Each wall is flat, endless, passes through zero and stands at right angles to its row. A trip goes straight from one point to another. Which walls does it cross, in order?
In the rows, zero is written as 128.

Walls:
(1): [152 188 156]
(2): [140  59  82]
(3): [129  95  89]
(4): [210 123  69]
(5): [140  94  94]
(6): [111 116 106]
(7): [144 131 155]
(8): [ 79 121 152]
Trips:
[ 71 162 130] to [125 167 142] -> 6, 7
[177 161 118] to [135 160 157] -> 4, 8

Walls:
(1): [139 153 144 171 144 124 117 119]
(2): [ 79 115  51 208  98 129 115 166]
(3): [109  99  81  95 108 144 120 126]
(4): [106 137  45 122 196 148 123 109]
(5): [133 134 114 104 149 142  79 172]
Trips:
[142 192 104  72  79 104 153  84] to [ 81 139 114 129 150 171 150 125] -> 4, 2
[108 124 138 125 147 154 107  69] to [166 119 100 144 153 142 154 129] -> 3, 2
[121  85 127  95 154 104 138 100] to [116  99 111 180 210 108 136  82] -> 1, 3, 2
[ 92 137 139 152 141 131  76 104] to [103 132 128 131  70 131 125 150] -> 4, 3, 1, 5
[175  89 167 152 143  88  89 175] to [153 157 104 149 140 221 144 139] -> 2, 4, 3
[127  49 152 176 126 144 161  87] to [148  99 127 161 132 163 142 115] -> 4

Walls:
(1): [174 143  50 148 108 135 143 184 129  90 109]
(2): [158 156 118 205  80  84  53  71 154 101 106]
(3): [159 133  85 109 161 146 145 121 199 132 127]
(4): [191 148  75 167 128 146  86 143 180 105 138]
Trips:
[186 114 184 140  70 180 151  67  51  80 118] to [122 130  63 119  71 120 151 151 141 142 159] -> 1, 4, 3, 2
[162 127 138 124 144 133 227 116 145 118 114] to [113 160  78 135  94 118 146 136 119 156  86] -> 2, 4
[176 175  94 137 150 116 102 128  96 145 137] to [101 184 114 147 142  95 141 135 111  40 127] -> 3
[160 133 124 129 173 150 164  62 123  99 151] to [119 108 135  76 102 118 130 115 128 114  94] -> 4, 3
[142 114 158 136 101 132 135 101 159 110 145] to [168 150 145 156 192 118 105 182 113 118  63] -> 1

Walls:
(1): [144 151 115 168  82  95 126 173 108 107 152 141 144 195 138 121 211 154]
(2): [138 161 143 117 151  69  84 111 160 152  85 157  70 157 137  98 105 103]
(3): [180 144  93 115 171 148 197 156 155  77 121 133 186  74 116 163 186 135]
(4): [113 147  85  89 116  79 125 140  87 184 152 132  58 166 105 142 162 156]
(5): [ 47 101 104  97 144  67 154 101 144 153 158  96 122 132 110 140 137 170]
(6): [148  74 134 138 144 156  92 163 130 166 126  87  76  90 138 180 130 108]
Trips:
[116 104 145  95 129 124 183  81  78 125 137  72 167 144 159 138  77 177] to [104 177  93  93  98 147 109 139  88 141  63 146 150  73 139  92 119 174] -> 4, 3, 5
[183 155 115 133 202 185  75  89 113 117  56 144 104  92 167 129 131 175] to [208 136 169 122  62  96  44 130 150  59  44  66 112  61  78 162 100  85] -> none
[205 191 136 148 175 127 161  66 169 118  80 177 135 139 146 132 118  92] to [165  52 178  95 193  75  95  99 105 155 149 108 140  67 137 135  79 147] -> 6, 5, 3
[ 88  71 137 151 167 159 155 179  51 136 101 152 175  76 117 122 106 110] to [122 104  99 118 136  72 169 169 109 143 130 138  56 137 147 105 138 169] -> 5, 4, 1, 3, 2
[100 109 150 106 117 144 142 104 145 133  63 129 131 158 141 133 107 138] to [124  74 125 119 108 115 151 158  91 122  93 142  73  79 158 131  93 166] -> 6, 4, 2
[164  91  99  88  66 128 154 103 138  94 172 116 118 109 112 175 195  69] to [117 168 114  59  99 115 130 189  94 141 112 106 158 112 139 149 155 169] -> 6
[176 157 107 191 157 160 135 125 152  68 115  72  97 113 174 130 139 120] to [ 80  91  56 135 135 208 119 163 108  46 181 144 151 134 120  81  95 141] -> 6
[163 143 168 141 136 115 124 149  97 160  89 125 168 160 136  70 112 135] to [143 123  98 131  85  83 169 148 148 107 105 136 121 120 114 215 163 150] -> 3, 4, 2, 5, 6

Walls:
(1): [ 81 197 195 119 107  90 133 140 137 127 147 159 142 162 129 112 143  79
  75 121 164 110 146 159 118  87 143  96 136 170 127 133]
(2): [168 150 145 140 112 124  95 167  92 129 128 107 158  94 146 119 145 118
  91 132  90 107 127 172 113 105 168 112  70 151 125 104]
(3): [123 169 156 142  89  74 194 212 126  71 126 221  82 111  97  64 120 176
 126 149 128  73 125 167 166 124 191  96 155 149  13 126]
(4): [ 66 225  38 141 123 118 156  93 174 146 134  76 118 166  89 103 102 150
 123 167 188 162 141 121 142 117 103 198 158 132  86  50]
Trips:
[187  64 114 164 138 119 113 153 126 123 139 166 185  85 167 109 172 185
 131 130  74 155 138 107 166  79 115 100 107  86 120 122] to [110 130 120 154 131 137  62 147 153 168 133 108  90 140 114 124 102 140
 130 113 129 115 115 131 114 143 130 178 103  96  39 148] -> 4, 2
[131  91 183  86  65 127 142 120  98 112 129 103 104 127 123 136 131 182
  44 178 101 121 110  79 106  54 172 144  55 197 103 129] to [117 120 112 114 108  96 124  99 127 114 149 157 176 119 170 164 178  74
 185 162 156 125 165 111 105  88  91  83 109 131  61 138] -> 3, 2
[146  91  96 178 100  64 148 198  84  62 169 179 124  98 126  90 127 106
 116 127 164  91 139 115  91 141 118 145 118 126 144 108] to [ 87  83 178 151  79 110 122 148 110  59 161 165 120 135  73 157 125 118
  90  98 106 160  90  89  79  76 113 147 134 159  86  80] -> none
[ 96 213 126  69 210 186 198 127 127 154  35  97 121 132 135 119 123 119
 110  95 119 146  83 123 134 162 138 121 122 147 138 130] to [152 157 131  91  85 120 138 154  94 155  79 144  86 139 106 164 143 219
 119 120 170 174 163 121 157  81  69 152 119 143 115 185] -> 3, 1
[189 130 120 154 131 115 122 116 123 143 151  82 143 121 187 194 221  62
 122  95 161  63 134 155 128  89 225  99 183 145  93 128] to [ 72 154 173 140 112 144 163 111 109 152 127 175  77 109 167 123 122  41
 161 101 136 100 144 138 110 134 114 124 124 157 185 123] -> 3, 2
[133 129 175 167 151  66 103 143 111  75  87 196 158 122 163 143 139 103
 164 147 121 174 146  96 113 114  78 129 116 100 126 130] to [167 111 143 103 175 119 165 146 106 137 171 135  58 126 191 144 135 115
 170 142 147 129  99  79 190 139 121 207 187 150 103  29] -> 1, 4
[ 67 106 170 162 175  97  88 108 110 123 174 109 104 128 180 106 173  74
 170 100 115 107 109  79 106 136  99 112 109 153 159  92] to [115 149 110  50 148 142 156  85 201 106 135 127 115 130 191 147  80  69
 187  97 157 103 135 116 152 136 185 135  94 162 143 133] -> 4
[104 194 127 164  78  87 114  92 161 140 143 160  72 165 179  63  19 121
 113 117 109 138 147  90 126 164 104  89 155 109 129 157] to [178 149  94 143 109 122 125 148 156  96 104 148 116  94 120 130 126  86
 118 160 123 175 185 173  83  88 125 115  96 151 154  96] -> 2
[158 109 129 107 156 100  94 115 108 165 151 120 148 103  82 153 153 142
 156 150 168 172 101 133 119 101 131 119 120  51 208 150] to [106 160 121  57 103 106 149 190 188 184 147 127 148 175 138 151  64 146
 146  83 107  90 113 161  89 114 137 205  99 121 133 118] -> 4, 1, 2, 3

Walls:
(1): [ 91 109  83 201  74 165 160 131 184  56 103  89 151 167 144 173 179 133
 150 111 163 146 169 164 115 156 150 126 137 176 181 156  96 169 149 166
 141 123 103  89  71 119  82 144 124  72 141 160]
(2): [148  64 152  95 105  87 143 132 126  88 139 116 153 172 139 176 151 191
 155 109  93 166 182 126 178 116 151  85 159  41 134  98 146 172 182 131
 100 131 103 139 107 202 150  96 205 150 117 114]
(3): [115  77 141 172 165 112 179 127 167  65 125 108 116 157 159 165 157 113
  69 148 129 130 126 136  91 175 200 137 103 123 165 145  89 114 144  78
 137 131 166 139 108 110 159 149 106  93 108 154]
(4): [ 51 154 132 156 199 143  96 156 152 186 124 119 158 141 192 148 145 153
 148  87  74 115 140  66 131 110 190 133 140  49  74  56 164  92 109 128
 157 163 174 111  78 150 131  78 132 107 115 142]
(5): [135 187 131 108  74 129 119  72 102 132 128 174 144 121 160  57 129 114
 125 151 134 138 108  96  99 124 176 106 178  60  82 102  70 149 142  92
 104  78 134 125 115 183 142 150 125 110 107 170]
(6): [143  88 102 175 123 168 117 111 169 102 114 108 120 126 187 112 165 102
 158 137 104  84 170 135  99 113 122 100  58 130 141 119 171 119  91 120
 127 106  96  86 125 131  94 151 140 135 166 107]
Trips:
[ 95 130 148 113 100 172 167 135  80 126 155 172 119 115 122 117 172 105
 163 105  53 117 104 159 128 177 186 123 162  76  83 126 149 133 117  77
 143 160 147 181  89 160 134 173 129 121 162 137] to [156 123 104 146 108  95  97 124 106  93 151  83  84  97 116 103 144 135
 137 182 136 118  97  87 177 105 171  81 140 109 123 211 114 110 186  78
 139 183 198 124 134 148 191 125 173  85  86 129] -> 4
[131  89 158 159 193 113  80 140 130 172 143  71  80 123  85 162 217 101
 141 130 150 150 181 122 139 175 128 143 158 161 141  93 155 174  94 157
  65 119 109 133 115 158 126 104 152  94 141 134] to [ 75 155  79  92 113  88 208 190 150 137 151 137 166 143 176 127 148 166
 127 101 167 135 207 131  94  83 118 118  39 138 118 138 126  82  62 138
  97  91 111 114 158 139 135 137  89 129 161 142] -> 2
[136  92  75  97 128  22  96 108  84 124 143 180 123 117  54 120 177 130
 194 131 120  45 141 102  77 123 104 163 156 116  59 101 154 132 113 106
 137 137 131 175 131 134 158 133 108  98 129 145] to [172 186 156 121 106 147 159 147 159  70 173  95 136 129 146 104 110 123
 140 126 176 149 188  77 130 138 126 107 154 121 122 122  87 136 127 115
  38 167  98 110 141 145 156 141 152  71 155 125] -> 4, 1, 3
[156 113 119 121 113 153 112 134 139 100 109 180 172 113 172 136 135 158
 121 120 174  97 121 129 141 106 145 125 149 130 149 173 135  83  99  78
 195 103  38  91 100 112  39 133 163 152 119 213] to [121 120  55 131 136  60 179 185 123 100 163 101 143  50 123 148 124 165
 143 132 154 152  98 115 209  71  87 150  77 175 110  93 178  95 125 135
 162 124 208 102 143 173 128  96 162 155 162 164] -> 5, 4, 2, 1, 6
[127 145  96  77 174 131 160 150 146  91  86  57 143  71 105 144  96  26
  72 131 139 156  56 115  47 127 153 139 141 105 198 144 124 172 131 128
 121 154 154 145 120 119 136  88 141 109 132 163] to [141 118 105 118 126 110 128 177 137 143  94 163 138 138 145  49 169  49
 128 134 162 195 121 169 106 183 103 150  89 133 196 169 140 164  47  97
 127 154 117 108 162 118 116  73 160 104 124 122] -> 6
[166  95  91  95 148 225 112 124 163 146 157 113 139 180 147 163 113  58
 113 106 207  86 114 154 156  75 131 174  88  96 164 203 121 138 141 131
 109 191 155  92 128 142  86 160 132 148 145 132] to [ 86  86 156 141 141 112 126 192  58  81 136 176 205 127 148 161 123  91
 136 104 149  61 181  66 106 196 119 126  74 123 197  42 174 126  65 163
 110 119 117  91 154 169  62 160  48  25  57  85] -> 4
[111 170 101 121 137 140 134 133 175  72 105 126  94 142 121 124 160 115
  85 162 148 103 116 171 121 113  89  98 127 146 138 112  78 147 178 195
 166 157 122 109 161 100 113 129 176 138  50 164] to [127 135 111 146 137 158 137 175 207 148 131 100 135 154  87 149 168  91
 101 188 113 175 136 159 100 189 152 151 102 132 116 115 108 103 101  91
 149  45 129 123 176 209 149 184 145 107 163  96] -> 6, 5

Walls:
(1): [168  91 144  95 171  92  61  98 149 163  97 118 134 164 145 139  79 116
  90 135  98 100 156 185 103 112 115 109 171 119 109 189 143 148  80 162
 101  47 126 131 110 115 142 181 113 146 149 139]
(2): [158  93  61 112 146  72 152 144  97 175  89 115  84 117 166 180 122 189
 153 157 155  93  65 131 105 137 125 155 138 150 148  98 165 100 164 126
 164  46  79 119 167  57 135 120 133  90 109 133]
(3): [186  75 149 132 144  84  98 125 160 116 113  88 133 148 120 126 135 113
 147 139 174 105 129 145 147  95 130 155 157 120 160 102 106 121 123 179
 106  83 128 122 101 175 132 149 168 113 147  94]
(4): [139 117 155  50 128 132 102 186 133 173  73 162 198 118 147 169 130 102
 157  73 179 144  60 128 152  80 146 101 165 201  94 122 150 133 160 106
 161 110 122 155 172  73 161  65 123 155 102 140]
(5): [155 151 163 118  91 145 135  94 125 159 155 122 107 126  85 218  98 104
 111 145 126 207 150 119 166 142 111 143 118 101  95  91  70 102 101 167
  75 134 134 152 134 160 168 137 143  98 120 123]
(6): [133 136 105 117 113 169 169 132 206  86 149 117 108 145 165 136 112  97
 159 100 145 127  79 114 104 101 209 163 187 103 164 149  98  97 126  79
 138 184 149 168  59 151 105 126 164 157 158 132]
(7): [133 137 138 138 118 135 158 137 130  97 140 110  96 137  91 134 162 105
 136 112 166 117 139 164 142 172 135 179 127 126  57 141 123 149 106  90
 110 120 140 147 102 100 157 112  93 145 154 111]
(8): [163  94 101  96 153 172  98 113  85 174 166  80  91 161 162 128 183 118
 100 106 150 148 105 160 156 120 149 125 124  98 121 180  89 148 233 182
 169 153 107 131 137 174 116 119 122  89 182 121]
(9): [145  92 123 121 154 208 123 129 143 143 107 152 136  15 105 142 164  93
 139  98 143 171 102 128 192 145 108 106 125 135 135 141  66 150 122  94
 106  96 150 131 122 102 145 101 173 120 139 129]
Trips:
[121 158 158 130 184  74 138 163 125 115 166 130 115  82 162 223 136 123
 104 129 114 132 110 129  85 113 119 108 103 173  96 111 120 105 169 161
  79  86  99 130 150 131 153 194 138  85 154 160] to [133 165 168 154 206 102 123 175 169 119 159 155 162 130 119 175 130 132
 153 138  70 108 127 157 159 124 140 158 110 155 145 135 187 149 163 163
 193 119 101  97 122 103  95 120 165  91 143 105] -> 5
[119 191  99 134 147  41 114 121 113 175 113  85 108 113  61  99 134 168
 165  85 163  71 136 117 153 111 132  77 154 128 117 134 123 101 102 185
 153 152 162 132 127 112 210 129 110  58 152 102] to [162 136 137 110 130 145 158 121  73  83  49  44 166 154  60 123 191 197
 131  95 150 111 132 127 103 129 159 181 108 123 154 153  92 144 119 120
 175 144 100  69 133 112 135 132 138 128 154 169] -> 5, 1, 4
[183 112  80 108 129 136 173 149 165 138 124 142 159 116 134 140 124 130
 107 142 128 127 134  95 145 101  88 191 139  70 118 155 108 152 154 172
 142 109 123 126 168 128 141 115  95 154 123 170] to [182 142 162 109 122 146 120  94 102 114 103 124  94 136 137 150  79 159
 144 105 132 117  73 116 180 140  93 146  80 128 121 145 115 140  96 165
 180 160 103 168 126 135 133 168 113 139 101 120] -> 9

Walls:
(1): [107 122  93 131 113 114 149 122 111 159 119 125 179 115  71 144  97 116
 152 164 108  94 160  67 110 141 129 108 136 181 178 139 125  80 141 193
 108 174  97 137 169  96  81  82 158 163 124 131]
(2): [105 149 107  68 135 109 112 161 122 160 162 133 125  93  97  88 117  96
 193 139  92 122 180 122 138 119 121  99 128 127 154  89 115  91  82 152
  90 120 115  90 175 147  69  90 148 130 105 124]
(3): [126 169 124 136 144  94 122 151 156 175 118 125 121  90 157 141 161 110
 141 138  61 110 106 129 191 123 114 131 144 132 135 104 109 104 132 149
 131 123 102 118 133 131 132 130 100  77 106  74]
(4): [130 109 124  86 122 162 102 194 154 123 192 191 104 129  89 154 138  72
 111 125 155  85 185 177 110 164 159 161 131  91 214 191 148 139  61 178
 119 153 113 114 142  92 195 122  83 131  87 101]
(5): [153 141 146 154 114 171 148 143 125 227 178 145 105  95 157 106 132 146
 154  98 124 189 108 137 182  77 115 174 167 117  97 181  80 130 127 148
 109 140 144 126 127 130  64 146 134 161 205 159]
(6): [125 150 169 137 154 151 129 103 115 133 146 172  70 127 134  90 107 106
 126 191 140  97 119 164  70 100  53 138  81 181  94  62 108  72  99 127
 155 108 120 165 218 109 178 150 111 138 126 175]
(7): [137  54 142 144 144 118 123 162 153 116 128  27 132  97  94 103 128 144
 183 135 137 159 126 134 123  95 135  91 145 139  96 104 158 154 115 123
 167  76 126 107 188 158  99 128 137 113  57 177]
(8): [106 160  44 130  76 143 120 127 138 133  84 153  50 120 126 122 144 143
  77 124  38 107 149 162  58 145 100  97  82  75 119 155 119 104 132 140
 164 133 158 130 161 126 131 147 125 130 118  92]
(9): [ 68 163 131  94 122 129  79 109 102 151 140  91 156 158 122 115 112  96
 148 150 133  30  91  84 143 166  92 102  97 122 134 112 177  81 135  97
 131 157 137 163 116 118 162 229 151 147  64 102]
(10): [151 147 136 147 162  87 119 123  79 148 145  76 162 183 115 109 136 125
 149  61  86 129  87  59 137 127 122 114 101 148 191 147 139  99 102  90
 108 111 148 167 150 143 120 106 154 141  84 121]
Trips:
[186 171 173 117 225 112 155 139 192  96 151 134 138 124 133 115 156 111
 159 120 104 130 136 126 138 100 193  73 100 107 162 136 127 110 167 121
 116 104 130 114 131 137 163  97 123  92 111 112] to [167 159 125 148 124  88 150 128 139  96 159 121 110 163 115 118 130 120
 120  99 150 144 172 129 128 178 151 107 140 138 134 169 115 158 168 165
 190 120 144 111  79 114 145 126  64 164 193  75] -> 7, 2, 10, 3, 8, 5
[101 128 135 149 102 145  76 160 176 155 138 145 119 104  81 158 120 159
 132 104 107 108 143 129 135 140 208  98 147 135 129 151 129 111 157 153
 142 177  95  45 174 100  99  94  93  99  95 151] to [ 67  93 110 175 172 123 109 185 196 190 131 139  92 136 159 122 160 135
 134  89 133 152 116 114 127 122 130 125 173 108 123  72 190 130 141 112
  82 120  95 103 106 150  94 146 134 122 121 146] -> 8, 1, 4
[169 132 133 159 115 121 115 141 168 109 137 145 145 182 142  37 124 129
 165 130 153 153 125  99 131 113 117  92 140 141 145  78 161  90 128 117
 116 174 165  76 126 182 136 147 109 155  98 124] to [116  94  89  94 109  74 114 152 108  99 148 101 105 187  97 167 163 125
 173 151 124  73 109 137 167 182 117 177 155 129 187 108 145 103  90 164
  68 166 142  49 137 115 111 139 153 110 182 160] -> 1, 6, 4, 3, 7
[103  99 114 150 120 143 148 138 106 160 168  87 172 143 205  79 121 183
 140  84 140 159 144 156 118 158 158 172 133 174 103 145 134 137 149 125
 125  83  90 116  92 159 118 148 136 118 110 181] to [ 99  89  39 169 105 163 113  79 128 118 157 107 132  81 139 104 142 192
 136 136 135 149 152 137  55 175 125 149 147 125 107 137  78 121 157 181
 133 192 118 143  98 145 114 136 196 135 131 109] -> 10, 1, 8, 7

Walls:
(1): [162 113 134 172 132 176 162 159 134 151 154  95 115 109 113 159 106 136
  88 174  81 131 136 103 115 127  83 135 144  99  92 144 137 152 200 173
 132 138 126 221 155 131 181 129 125 156  66 106]
(2): [ 55 154  76 150 151  75 131 146 127 149 129 139 165 146 166  77 119 125
 100  96 107 130 147  81 146  95 121  92 147 182 120  52 131  91 157 160
 189 124 159 146 145 143 136  86 198 129 170  90]
(3): [118 115 145 129 106 181  75 150 142  86 140 182 163 160 171 128 112  68
 169 130  84 110 156 111 132 134 111 139 104 129 126 128 156 139 121 128
  63 102 142 161 125  61  91  79 110 159 103 118]
(4): [166  87 166 134 150 109 121  86 100 138  80  97 211 154 201 118 178 137
 123 153 101 145 179 153 109 153 150  92 166 134 165 142 159 166  98  77
 107 126 183  86  93  88 143 108 166 103  69  76]
(5): [172  90 137 129  82 134 114 207 105 119 153 160 135 112 121 172  50  96
 102 102 109 147 170 142 155 116 126  79 146 111  80 136  83 120 131 152
 177  80  93 157 131 135 164  75  96 159 143  96]
(6): [114 165 150 148 150 113 178 138 115  78  94 115 124 121 152 130 129 154
 119 110 106  93 176 156 127 100 126 174 138 112 142 121 143 139 114 158
 122 135 143 156  71 166 137  51 153  48 129 193]
(7): [138 121 129 159 195 175 166  91 151 137 136 137 135 118  94 167 147 120
 199  96 128 101 120  98  58 171 115 141 130 126  74 126 139 115  81 134
 143 114 209  86 153 111  78 153 134 117  94 118]
(8): [151 123 154 155 144  57 118 156 167 104  91 144 131 115 157 102  96 121
 123 197 138 177  86 173 102 129 107 208 203 116 116 121 164 143  99 126
 133 130  89 198 126 179 142 174  96 122 140 206]
(9): [123 118 118  50 165 152 149 137 124 124 105 139 126 152 190 149 139 210
 141 101 105 133 127 117 139 144 115 161 114 135 144 120 206  31 219  89
 164 117 178 137 144 156 175 144 142 136 123 178]
(10): [ 81 134 102 111 123  97 137 213  89 153 110 174 113 106 102 107  93 114
  90 113 147  75 187 162 134 131  99 179  59 209 123  99  97 120 132  99
 136 204 174  88 154 115 127  95 164 187 157 156]
(11): [146 101  89 143 135 143  64 155 134 158 107 159 158  99 104 175 152 123
  73 147 116 177 113  74  92 109  70 131 137  91 110 113 117 149 101 133
 122  80 140 136 109 110 234 146 130 191 142  73]
Trips:
[185 156 143 163 110 226 125 102 163  83  68 101 185 197  48 131 168 170
 101 161 132 103 106 127 102 176 148 151 172  93 151 199  81 194 146 155
 130  68 102  90 125 125 170  90 144 121 134 116] to [180 100  91 130 157  73 157 157 115 131 128 109 100 138  85 124 137  55
  41 105  69 102 116 158 197 168  60 191 122 150 134 155 124 179 124 126
 110  77 115 128  94 152  65 143 170 129 130 114] -> 5, 8, 7, 10, 4
[173 137 164 141 182 112 118 139 141  79 118 100  93  86 103  91 178  82
 111 174 134 116 160  75  70  93 140  78 145 116 150 155 166 170 137 129
  90 121 112 123 144 153  95 181 115 123 113 123] to [121 110  94 124  72  81  86 147 144 128 107 125 140 107 167  97 152  93
 111 138 128 132 173  72 142 109 120 144 103 196 117 136 114 158 134 118
 154  69  78 142 184  92 126  79  73  78  67 131] -> 3, 7, 5, 2, 10

Walls:
(1): [115 131 108 171  98 135 129 127 115  94 120 117 129 163 107 155 157 113
 137 182 152 157 119 130 132 156 133 101 123 136 134 125 142 117 140 131
 129  81  86 164 102 102 111 130 192 180 145 156]
(2): [170 130 108  88 158 162 190 137 125 156 170 134 122 155 170 128 163 156
 110 159 205 108  96 142  88 161 108  91  67 129  69 158  90 111 123  82
 141 124 130  97 118 115 107 102 153 164 148 120]
(3): [116 120  65 123  44 136 142 177 126 136 116 157 171 143  67 156 101 150
 154 146  87 117 117  89 163 143 110 184 155 105 166 136 112 108 151  79
  96  99 167  70 165  96  94 153 141 139 125 116]
(4): [139 125 125 132 103 131 114 163  96 142 139 108 105 136  49 124 163  56
 102 136  55 151 110 124  68 109 149 133 178 141 153 110 148  65 130 115
 114  99 135 110 142 110 105  82 122 119  85  99]
(5): [138 103 157 124 108 151 115 160 100  41 127  95 142 138 141 176 134 144
 120  86 150 155 173 167  70 119 157 144  87 106 131 222 111  99 118 116
  85 160 100 145 139 120  68 116 151 111 111 113]
(6): [122 147 132 103 157 142 102 170 151 179  96 140 110 142 140 113 177 151
 166 132 160 184 115 167 112  42 169 104 156 114  65 157 128 125 130 178
 115 104 178 105  93 126 172 139  91  92 128 143]
(7): [ 92 129  86 129  92 129 165 124 115 148 122 161  91 138 135 123 114 123
 123 149 114 147 135 140 151 128 120 135 115 127 143 141  78 115 129 108
 137 124 142  97 136 199  98 138 101  80 125 101]
(8): [129 161 124 108  98 132 138 151 108 146 178  97 152 210  74 142 135 118
  75 126  93 135 135 140 125 131 112 143  98  92 118  61 145 122 120 146
 133 184 154 100 120 120 167 166 150 106 139  92]
Trips:
[108 171 159 179 121 157 142 154  90 133  79 142 125 120 121 122 121  85
  90 119  74 148 140 144 154 148 126 149 145 119  99 127 150  75 123 155
 151 124 131 109 172 110 132 157 145 118 173 151] to [135 135 139 121 104 129 144  97 111 120 140  98 168 151 146 108 121 127
 112 139 140 138 135 146  94 128 180 120 188 185 145 111  71 102 151 171
 140 140 121 117 127 132 126  57  42 154 106 121] -> 6, 3, 1, 8, 5
[ 99  74 175 119 114 130  99 115 112 112 118 116 112 153 103 142  89  92
 117  79 129 131 116 151 169  87 141 171 180 185 105 143 105 102 180 122
 100 159  95 155 124 140 111  56 161 167 127 118] to [ 88 140 186 151 116 139 164 115 117 157 134 109 156 213 122 111 102  84
 159 153 188  96 138  98  60 144 118 147  97  74 119 117 131 118 134 116
 142 142 166 167 105 127 138  78 175 103 103 117] -> 8, 2
